Each row of a before or after table is a point. The points were changed in one or more steps. Then noise was added and the rows were shuffled. The steps act on how far a point lies along the listed directions, d1 being the first. Name the steps. A step turns or swaps two directions, mirrors them in a line or flattens them onto one, adds a multiple of one to another, or multiplies one. Angles are multiples of 10 degrees, from the lower direction toward the higher: turns from -170 to 170, lines from 10 to 170 but not 90. Use the fewest steps. Two steps may share a direction if one is a turn and the other turns, adds or multiplies; they go together, in the order done. Otherwise the lowest direction goes first.

Directions:
(1): -32 -19
(2): 19 -32
Before (8 x 2):
10 -4
10 19
-48 7
1 -16
23 41
-10 56
14 -20
18 38
After (8 x 2):
-18 -11
-35 -24
-1 25
-41 -25
37 -31
-19 -54
7 15
-7 8
Steps: turn d1 and d2 by 150 degrees

Directions:
(1): 10 43 10
(2): 20 4 -40
(3): -39 13 -18
Before (8 x 3):
-15 28 3
-27 15 -3
-22 4 24
-23 10 -14
-33 24 4
27 -44 -4
-26 -1 6
13 -84 -13
After (8 x 3):
13 -38 31
-14 -59 60
-22 28 -15
-23 4 -17
-6 28 -18
-23 19 -11
-8 29 13
-20 15 11
Steps: turn d1 and d2 by 60 degrees

Directions:
(1): -20 -3 -45 13 -14 36
(2): -44 -1 25 -5 -39 -6
(3): 39 15 -3 11 -47 -3
(4): 6 -48 14 39 -2 2
Before (12 x 6):
17 18 -6 -12 -27 12
8 -6 26 -3 30 -2
46 -44 -16 14 -14 15
-52 -56 19 49 -37 22
-58 -15 0 5 -42 6
12 31 -49 -11 20 9
-13 31 -11 -20 -67 16
8 -23 5 11 39 19
18 -27 -18 -11 35 27
-6 -3 2 0 11 18
-1 4 53 -8 2 -21
22 18 38 -25 32 -28
After (12 x 6):
17 -20 -8 14 28 28
-1 25 -9 -25 49 -19
17 -1 7 1 8 11
-32 14 -42 0 -9 39
-2 -4 -20 15 3 32
-18 8 24 -26 -2 -6
51 -36 50 52 -37 -17
-8 30 48 -38 -34 -27
22 -25 -8 -13 41 20
-15 -57 24 -9 26 -1
-16 4 -15 17 -39 32
37 5 26 7 -44 -30
Steps: turn d2 and d3 by 120 degrees; turn d1 and d2 by -160 degrees

Directions:
(1): 0 22 31 -52 0 5 -41 -1 -16
(2): 41 -46 3 16 11 12 -28 -5 -32
(3): 21 25 -55 -14 16 -12 -9 -37 -6
(4): -29 -41 -27 -40 -12 31 14 -6 -6
(5): -15 -23 11 -15 17 -62 17 -7 -24
(6): -19 -21 15 9 12 -4 -28 -44 46
Before (12 x 9):
-1 19 -6 -9 -3 22 -9 -33 8
7 -5 -26 -30 11 47 -41 -11 -11
46 11 -1 17 0 36 -12 19 -11
-20 24 -54 -23 -4 -3 47 -9 18
-17 -35 -4 -30 -31 78 -18 -10 32
-1 -6 31 8 -8 -31 5 44 -26
3 4 -51 -26 -24 -11 49 13 -46
12 -22 0 22 14 -42 9 -10 17
-25 24 -43 21 -39 35 27 8 50
0 57 -21 -45 -3 -12 12 27 -10
-33 0 -56 -25 2 -7 22 -31 8
-35 1 -2 -45 8 3 19 9 7
After (12 x 9):
-5 -23 -38 -33 -21 71 -21 -31 30
-28 2 -27 -36 14 -3 28 -2 9
-37 29 16 -16 -48 46 -4 29 40
17 22 -5 -21 6 -39 -17 12 -37
-14 -15 -7 -16 -37 -2 56 42 -42
47 10 -4 21 0 36 -10 19 -9
-43 -1 10 -13 -22 10 55 31 23
2 -20 40 -1 7 -34 -11 6 10
3 -32 -47 25 8 45 2 -3 6
-7 0 -6 22 -8 23 15 -21 17
-57 -31 1 -1 -15 5 39 11 17
-5 32 -40 6 -6 -15 52 33 7
Steps: turn d1 and d3 by 120 degrees

Directions:
(1): 37 -5 28 -21 7 10 5 -27 -63 4 -5
(2): 1 15 12 -4 -48 -14 -48 23 -15 -35 -16
(3): -17 23 -34 -23 3 -32 -32 -27 -10 45 -12
Before (12 x 11):
-2 -11 2 -15 -7 0 17 10 12 -28 25
-6 28 -6 -2 -20 -31 -37 -9 -1 8 -20
51 -7 49 -3 -32 23 2 22 -74 -59 -3
70 -41 83 -5 -9 61 41 -6 -82 -57 10
-34 21 -2 -4 -26 -28 -45 1 14 12 -23
-1 -29 4 10 -12 12 25 10 19 -34 -2
-18 9 -11 -9 -5 -27 -20 -7 20 -12 -5
-7 -13 -3 34 3 21 8 16 25 -35 -6
-32 10 -33 -10 -9 -28 -35 11 35 6 8
12 20 -1 -27 -4 -7 -25 -24 -18 23 -3
11 -15 -10 -28 44 16 26 -37 -4 49 4
21 -35 30 23 11 28 22 11 -7 -32 18
After (12 x 11):
1 2 12 -17 24 -8 1 -43 -28 45 -13
4 -32 27 30 -8 16 5 30 9 -44 17
6 25 -3 -23 -17 -11 -37 -10 -7 17 -5
-35 10 -28 -10 -20 -17 -41 24 55 1 -10
4 -9 6 -14 -3 1 21 4 2 -24 21
4 -1 0 -13 19 -10 8 -36 -2 10 1
28 -16 59 18 -79 30 -28 61 -20 -111 -6
2 -7 -16 -25 38 -7 11 -35 -9 41 19
12 17 3 -11 13 -17 -7 -37 -27 27 -11
7 -33 5 8 -5 16 34 -3 7 -26 0
9 -18 6 30 28 28 35 -2 4 -18 -3
44 -1 43 2 -46 15 -7 35 -62 -70 -4
Steps: swap d1 and d2
